Each point is reached from the start by the listed moves, each made once or not at all, plus a little noise. Say if it took an odd or an even number of moves. Then give how often each move was made.
(in the rows, 128 means zero)

Moves:
(1): [163 121 169]
(2): [120  70 168]
(3): [124 108 112]
Start: [131 119 129]
Points:
[160  52 210] => even (1, 1, 0)
[161  91 152] => even (1, 0, 1)
[128  98 113] => odd (0, 0, 1)

Moves:
(1): [138 150 145 151  90 140 129 128 148 160 141 151 143]
(2): [139 101 121 146 121  95 114 100 105 132 160 107 154]
(3): [145 122 149 138 112 121 136 160 159 112 164 113  68]
(4): [115 122 114 162 103 134 130 142 140 113 123 150 136]
(5): [136 136 124 129 106 148 163 150 104 158 151 132 106]
(6): [156 117 130 122 108 148 121 118 121 134 116 130  96]
(7): [118 126 143 136 146 116 125 129 104 105 140 165 100]
(8): [141 140 126 146 150 117 134 125 113 120 113 101 148]
(9): [129 120 108 166 156 117 124 127 128 144  97 137 130]
(10): [116  96 137 116 125 174 123 168 141 140 120 129 136]
(11): [107 117 150 107 110 142 135 154  98 158 130 125 106]
Start: [112 123 113 102  95 131 145 131 153 113 124 149 144]
Points:
[116 106 116 194  80 122 187 201 149 106 160 202  47] => odd (0, 0, 1, 1, 1, 0, 1, 0, 1, 0, 0)
[172 122 107 188   7 145 174 126 116 163 160 148 155] => even (1, 1, 0, 1, 1, 1, 0, 1, 0, 0, 0)
[155 131  95 209  67 147 145 131 159 138  73 184 161] => odd (1, 0, 0, 1, 0, 1, 0, 1, 1, 0, 0)
[106  93 110 153  56 167 177 183  83 161 118 222  51] => even (0, 0, 0, 1, 1, 1, 1, 0, 1, 0, 1)

Moves:
(1): [124 133 133 129 129 114 124 143 136 118 131 129 124 121 119 129 119 123
 121 126 131 141 131 126 120]
(2): [132 123 127 129 139 132 132 130 135 138 117 123 118 131 140 130 129 109
 137 129 126 125 130 122 129]
(3): [127 114 140 133 121 135 121 137 141 124 141 136 128 138 136 129 134 127
 131 133 140 143 130 129 130]
(4): [126 141 120 126 130 147 130 101 131 130 136 118 138 129 124 124 122 134
 122 143 123 132 133 131 121]
(5): [133 120 125 130 133 127 130 120 132 128 129 126 128 119 133 135 137 133
 122 131 137 127 133 117 126]
(6): [138 134 124 139 128 128 114 121 128 121 123 122 121 132 124 134 139 105
 129 120 119 138 134 135 124]
(7): [112 125 133 124 125 118 137 122 124 141 125 149 131 139 126 137 121 124
 118 123 117 141 141 134 129]
(8): [118 134 128 129 137 115 137 127 132 133 131 123 141 146 116 133 129 120
 125 112 134 129 120 128 126]
(9): [147 142 135 136 130 147 148 126 131 135 129 128 120 102 152 125 151 121
 124 141 128 130 122 125 120]
(10): [120 139 131 140 129 140 127 136 131 139 130 131 132 125 144 132 132 140
 122 127 125 120 129 114 126]
(11): [133 132 130 116 137 135 118 117 107 136 120 128 127 132 121 121 129 124
 141 120 135 121 133 144 127]
(12): [138 127 123 138 122 135 136 131 111 134 120 124 126 145 129 132 125 125
 130 126 131 125 134 123 129]
(13): [122 122 122 138 127 133 143 134 111 139 144 121 123 122 170 116 132 116
 133 122 123 133 136 119 124]
(14): [135 116 136 140 122 130 125 135 125 131 129 122 130 124 137 126 122 127
 127 127 132 133 125 126 137]
(15): [121 121 146 126 124 136 130 128 121 116 137 139 107 126 125 122 135 146
 129 125 125 128 108 132 137]
(16): [133 126 108 109 121 143 126 141 124 143 130 129 127 123 116 119 134 131
 129 122 128 121 127 124 140]
(17): [120 128 124 137 132 137 135 132 143 124 130 133 133 119 135 135 120 129
 115 132 136 130 131 131 120]
(18): [134 135 112 144 129 120 131 138 129 134 123 133 111 126 114 118 133 138
 131 134 134 128 131 119 148]
(19): [122 131 118 130 134 121 130 136 132 134 124 118 126 122 120 138 133 130
 126 142 125 136 139 127 128]
(20): [133 134 120 122 119 122 142 129 133 149 147 134 128 140 137 139 118 134
 133 110 131 125 139 122 134]
(21): [126 115 136 127 137 129 133 124 133 127 131 125 142 136 123 114 134 130
 134 130 116 122 129 130 112]
(22): [130 134 126 135 110 137 130 127 146 129 123 108 120 104 134 114 138 137
 125 126 134 107 119 127 120]
(23): [127 124 126 135 125 129 122 116 124 119 128 123 130 119 117 133 129 127
 149 128 125 135 127 126 121]
(24): [140 129 121 121 129 130 122 129 114 155 129 142 111 115 148 123 128 139
 120 126 129 116 104 127 114]
Start: [135 138 107 143 125 130 118 112 123 140 136 137 126 122 131 103 124 130
 116 104 122 141 132 126 143]
Points:
[129 128 121 182 102 167 130 100 163 188 163 128  98 114 175 129 145 140
 103 102 120 155 150 107 148] => even (0, 1, 1, 1, 1, 1, 1, 0, 0, 1, 0, 0, 0, 1, 1, 0, 0, 0, 1, 1, 0, 1, 0, 0)
[140 104 115 134 123 146 116 143  89 184 179 155  89 107 172  76 146 131
 113  67 154 155  99 117 143] => even (1, 0, 1, 0, 1, 0, 0, 1, 0, 0, 1, 0, 1, 1, 1, 1, 0, 0, 0, 0, 0, 0, 0, 1)
[165 158  34 161 129 171 132 112 112 235 167 135  86 101 202  92 145 128
 114  89 117 129 148  75 150] => even (0, 1, 0, 1, 1, 1, 0, 0, 0, 1, 0, 0, 1, 0, 0, 1, 0, 1, 0, 1, 0, 0, 0, 1)
[126 100  76 199 127 164 131 156 140 175 165 125 129  87 171  92 158 154
 130 124 132 160 161  77 147] => odd (0, 0, 1, 0, 1, 0, 0, 0, 0, 1, 0, 0, 1, 1, 0, 1, 1, 1, 1, 0, 1, 0, 1, 0)
[128 135 122 159 106 136 116  90 136 133 135 142  92 101 133 105 155 134
 102  89 118 142 124 127 140] => odd (0, 0, 0, 0, 1, 1, 1, 0, 0, 0, 0, 0, 0, 0, 1, 0, 0, 0, 0, 0, 0, 1, 0, 0)
[150 150 102 173  95 180 174  85 161 184 164 141 122 107 185 119 137 138
  81 117 144 151 162 114 122] => odd (0, 0, 1, 1, 1, 0, 1, 0, 1, 0, 0, 1, 0, 0, 0, 0, 1, 0, 0, 1, 0, 1, 0, 0)
[129 151  88 158 131 162 188 139  77 235 162 153 105 139 160  83 170 148
 126  79 109 139 157  97 157] => odd (0, 0, 0, 0, 0, 0, 1, 1, 1, 1, 1, 1, 1, 0, 1, 1, 0, 1, 1, 1, 1, 0, 0, 0)
[147 143 135 189 122 180 153 106 150 190 165 163  92 134 178  94 160 132
 118 109 101 171 146 110 154] => even (0, 1, 1, 1, 0, 1, 1, 0, 1, 1, 0, 0, 0, 1, 1, 0, 0, 1, 0, 1, 1, 0, 0, 0)
[147 140  56 192  96 190 154 153 139 229 165 100  96 116 199  80 142 143
 128 107 140 129 168  72 173] => even (0, 1, 1, 1, 0, 0, 0, 0, 0, 1, 0, 1, 1, 1, 0, 1, 0, 1, 1, 1, 0, 1, 0, 0)
[139 157  86 203 114 165 168 115 170 185 188 105 113  62 188  83 176 154
 126 131 132 158 169  75 111] => odd (1, 0, 1, 1, 1, 0, 0, 0, 1, 1, 0, 0, 1, 0, 0, 0, 0, 1, 1, 1, 1, 1, 1, 0)
[ 99 125  76 177 112 142 148 144 145 198 155 127 128 112 140  76 164 143
 130  96 116 149 150  98 138] => odd (0, 0, 1, 0, 0, 0, 1, 1, 0, 1, 0, 0, 1, 0, 0, 1, 0, 1, 1, 0, 1, 1, 1, 0)
[147 165  69 179 125 216 154 113 118 249 137 124  99  99 219  99 174  92
  96  97 128 140 147 114 104] => even (0, 1, 1, 1, 0, 1, 1, 1, 1, 1, 1, 1, 1, 0, 0, 1, 1, 0, 1, 0, 0, 1, 0, 1)

Moves:
(1): [103 108 134 124 134 120 117 113 120 130 153 113 158 122 130 153 149 134
 149 140 114 118 139 135 134 126 119]
(2): [134 115 161 137 120 135 118 125 113 131 117 119 147 118 146 133 145 138
 125 138 131 112 127 136 142 143 133]
(3): [111 116 110 138 113 134 138 123 124 125 117 117 145 132 146 114 108 109
 131 131 134 129 133 127 129 122 143]
(4): [118 108 124 134 124 131 118 130 142 154 137 148 124 133 109 133 111 124
 142 137 127 122 111 150 132 115 140]
(5): [131 142 133 126 128 140 132 134 140 127 119  91 110 112 134 124 122 130
 154 117 119 121 126 137 131 157 131]
(6): [158 107 127 149 128 158 104 144 126 157 126 121 141 133 135 130 122 122
 111 121 141 136 130 122 113 132  94]
(7): [115 138 139 123 120 124 110 144 116 127 116 113 139 135 120 108 135 133
 114 126 116 133 136 109 134 130 119]
(8): [118 124 124 123 138 121 123 136 128 145 139 110 133 139 143 138 123 110
 137 143 135 117 129 120 136 129 133]
(9): [125 124 108 108 141 114 157 122 135 121 131 136 146 122 135 154 141 139
 140 105 108  91 120  94 136 125 127]
(10): [105 121 145 140 129 135 126 140 116 126 140 114 133 130 127 117 135 131
 126 142 103 133 109 115 147 128 143]
(11): [139 137 110 125 116 122 116 128 131 132 133 122 112 127 137 138 122 132
 141 123 136 144 160 129 142 113 120]
(12): [140 135 127 133 132 123 127 120 137 129 127 124 123 117 145 116 137 118
 137 115 130 120 122 118 116 128 131]
(13): [134 129 139 128 131 122 125 134 117 111 118 129 142 125 138 131 119 115
 119 128 119 129 133 116 117 134 120]
(14): [124 117 138 132 126 128 124 131 137 130 118 129 127 127 122 142 131 124
 135 119 135 131 113 122 123 131 130]
(15): [137 144 113 131 145 127 117 126 116 144 130 124 115 120 109 147 114 130
 120 125 126 122 117 118 148 139 115]
(16): [128 124 140 111 115 142 131 104 137 137 134 139 115 115 125 140 122 139
 142 121 138 127 153 133 142 103  97]
(17): [126 132 134 125 128 133 138 119 130 131 127 152 142 124 136 141 134 128
 112 122 124 135 143 132 125 142 131]
(18): [125 140 138 129 116 123 141 123 124 119 132 126 120 131 120 116 134 115
 132 123 120 133 133 146 126 133 130]
(19): [130 146 140 120 126 123 112 130 114 107 150 116 149 136 118 126 111 156
 121 110 134 136 142 109 144 111 112]
(20): [118 109 129 128 140 145 115 112 118 130 120 125 111 143 136 111 135 144
 149 110 123  86 120 106 114 113 143]
(21): [129 117 144 147 129 134 126 121 150 140 128 105 129 120 113 143 138 136
 142 129 120 122 143 123 121 122 123]
(22): [136 137 118 120 122 136 112 116 129 121 120 122 125 149 131 116 128 129
 141 123 122 127 122 118 127 110 130]
(23): [132 127 125 126 153 122 141 143 120 124 117 143 138 124 127 133 134 128
 133 128 134 132 121 129 141 136 141]
(24): [128 126 127 131 123 146 104 137 118 129 131 108 149 113 129 140 133 120
 110 128 131 125 144 128 126  93 116]
Start: [118 145 128 148  99 102 118 120  98 137 134 133 116 128 130 106 131 163
 143 122 101 165  92 132 101 129 110]
Points:
[127 108 104 169 160 105  71 126 110 202 160  59 158 122 148 194 169 161
 217 101  72 120  81  39 148 114  79] => even (1, 0, 0, 0, 0, 1, 0, 1, 1, 1, 1, 1, 0, 1, 1, 0, 0, 0, 0, 0, 1, 1, 1, 0)
[127 122 113 144  95 156  66 141  56 161  85  24 169 143 207  95 150 150
 197  75  88  88 128  68 134 101 105] => odd (0, 1, 1, 0, 1, 1, 1, 1, 1, 0, 1, 0, 0, 0, 0, 0, 0, 1, 0, 1, 0, 1, 1, 1)
[127 114 157 173  84 140   7 148  93 193 164  29 200 138 151 134 148 188
 167  98  72 121 123  40 151  44  65] => odd (0, 1, 0, 1, 0, 1, 1, 1, 1, 1, 1, 1, 0, 0, 0, 0, 0, 0, 1, 0, 1, 1, 0, 1)
[ 93 130 198 147  65 149  89  84  96 126 108  17 161  87 155 108 157 199
 212  30  74  66 140  56 121  77  78] => odd (0, 1, 1, 0, 1, 0, 1, 0, 1, 0, 0, 1, 0, 1, 0, 1, 0, 1, 1, 1, 1, 0, 0, 1)
[ 75 119 100 129  98  97  67  69  57 160 177  76 164 167 155 147 116 190
 237  95  74  67 109  86 176  71 118] => even (1, 1, 1, 1, 0, 0, 0, 1, 1, 0, 1, 0, 0, 0, 1, 0, 0, 1, 1, 1, 0, 1, 0, 0)
[139 137  83 161  91 120  99 134  87 164 122  99 135 168 173  97 108 114
 171 117 127 188 124 128 117 108 102] => odd (0, 0, 1, 0, 0, 1, 0, 1, 0, 0, 1, 0, 0, 0, 0, 0, 0, 1, 0, 0, 0, 1, 1, 0)
[ 79 133 141 170  76 150  50 122 116 196 175  21 122  99 105 174  63 168
 205 113 107 158 134 109 185  56  76] => even (0, 0, 1, 1, 1, 0, 0, 1, 0, 1, 1, 0, 0, 1, 1, 1, 0, 0, 1, 0, 1, 0, 0, 1)

Moves:
(1): [135 120 129 137 124 128 129 136 142 112 128 146 126 129 128 124 135 122
 121 122 129 129 125 131]
(2): [140 109 132  89 120 123 128 145 126 135 117 126 146 123 140 128 147 118
 147 118 133 137 104 143]
(3): [135 133 130 143 124 159 137 126 117 144 139 128 108 129 122 128 127 125
 118 105 123 129 124 113]
(4): [134 139 117 141 129 121 124 121 158 144 130 112 102 126 104 138 125 150
 134 106 133 117 125 123]
(5): [141 133 111 126 115 110 130 145 123 127 116 124 117 124 145 131 135 129
 152 117 131 111 115 134]
(6): [133 116 136 116 137 110 127 122 117 126 127 121 123 120 129 114 109 137
 129 124 119 130 124 130]
(7): [120 121 130 139 122 130 132 115 118 123 126 135 142 127 126 120 127 111
 132 136 120 133 124 124]
(8): [113 118 137 138 131 131 151 109 126 115 125 147 121 109 145 136 124 109
 148 130 123 135 139 130]
(9): [131 136 121 120 131 118 132 146 135 127 123 113 125 123 134 123 141 133
 131 113 122 131 130 148]
(10): [140 131 110 130 147 133 141 128 140 139 144 110 123 126 144 106 133 121
 127 118 127 110 131 115]
(11): [109 130 113 119 133 124 127 119 134 127 131 140 126 134 130 131 123 134
 104 127 138 139 142 125]
(12): [127 129 124 133 123 130 138 120 137 122 125 118 110 140 139 124 143 145
 133 130 130 131 140 138]
(13): [132 141 132 124 139 128 118 123 126 130 116 120 138 126 108 139 116 128
 113 120 117  97 112 134]
(14): [133 133 127 107 145 131 127 121  90 134 133 126 118 133 131 127 125 100
 141 136 110 111 136 132]
(15): [133 141 131 123 120 145 125 106 117 124 147 137 140 111 121 147 121 119
 157 132 126 121 129 136]
(16): [117 122 145 120 133 123 129 134 119 109 129 108 126 132 129 117 123 125
 112 125 136 127 145 115]
(17): [117 114 132 134 117 127 128 147 138 128 131 125 125 118 143 141 126 114
 122 137 139 143 120 137]
(18): [139 139 124 128 131 134 114 127 136 120 122 130 119 129 120 130 110 134
 124 131 119 126 133 128]
(19): [137 127 130 133 130 131 137 135 136 132 129 109 133 131 118 125 126 132
 129 132 144 132 111 128]
(20): [121 118 134 123 108 123 140 132 131 112 115 143 117 108 142 124 146 115
 134 140 138 125 133 134]
(21): [123 155 129 117 121 124 124 127 117 125 137 145 133 130 137 116 132 119
 176 116 113 121 143 150]
(22): [108 128 138 158 133 144 119 108 105 116 124 153 129 129 139 115 131 125
 106 125 149 144 152 114]
(23): [120 135 123 125 136 152 124 128 110 125 138 116 120 120 131 123 130 126
 130 126 121 130 114 119]
(24): [128 107 131 130 132 129 129 131 119 128 116 131 145 127 126 128 119 124
 129 137 129 121 124 138]
Start: [117 132 131 127 127 131 141 122 117 165 116 128 110 124 136 129 137 140
 124 111 137 120 139 147]
Points:
[106 106 117  67  71 117 164 128  72 126 103 189 121  94 209 134 178  57
 237 123 137 104 138 231] => even (1, 1, 0, 0, 1, 0, 1, 0, 0, 0, 1, 1, 0, 1, 1, 0, 1, 0, 0, 1, 1, 0, 0, 1)
[151 173 104  74 120 106 150 109  60 145 128 133  90  76 186  87 136  78
 249  93  82  58 160 197] => even (0, 0, 0, 0, 1, 1, 1, 0, 1, 1, 0, 0, 0, 1, 1, 0, 0, 1, 0, 1, 1, 0, 0, 0)
[117 130 148  85 136 139 117 131  78 133  76 124 100  77 154 102 143 132
 112  82 132 114 117 174] => even (0, 1, 0, 0, 0, 1, 0, 0, 1, 0, 0, 0, 1, 0, 0, 0, 0, 1, 0, 1, 0, 1, 1, 0)
[ 90  87 132 143 147 179 178  81  75 146 105 142 120 101 204  84 164  96
 152 106 145 137 144 144] => even (0, 1, 0, 0, 0, 0, 1, 1, 0, 1, 0, 1, 0, 0, 0, 0, 0, 0, 0, 0, 0, 1, 1, 1)
[151 145  99 118  96 152 186 182 161 159 118 111  35  57 198 109 180  95
 225  29 140 102  95 187] => even (1, 1, 1, 1, 1, 0, 0, 1, 1, 1, 0, 0, 0, 0, 0, 0, 1, 1, 1, 1, 1, 0, 1, 0)
[172 134 142  57 131 134 192 129  69 125 103 107  75  69 190  91 144  75
 241  51 102  37 134 219] => even (1, 1, 1, 0, 1, 1, 0, 1, 1, 1, 0, 1, 1, 1, 1, 1, 0, 1, 1, 1, 1, 0, 0, 1)
[123 130 124  50 152 128 177 157  86 176 145  59  69 129 195  70 155 107
 156  56 138 126 155 183] => even (0, 1, 1, 0, 0, 1, 0, 0, 1, 1, 1, 1, 0, 1, 0, 1, 1, 0, 1, 0, 1, 0, 0, 0)
[113 130 143 109 147 171 122 131  91 130 129 109  94  85 119 139  81 126
  75  74 119 106 128 166] => even (1, 0, 1, 0, 0, 1, 0, 0, 1, 0, 1, 0, 1, 0, 1, 1, 1, 1, 0, 0, 0, 0, 1, 1)
[114 122 146  98  87 115 155 166  76  96  82 138  84 110 214  83 192  71
 192  96 159 127 158 211] => even (1, 1, 0, 0, 1, 0, 1, 0, 1, 0, 0, 1, 0, 1, 0, 1, 1, 1, 1, 1, 1, 1, 0, 0)
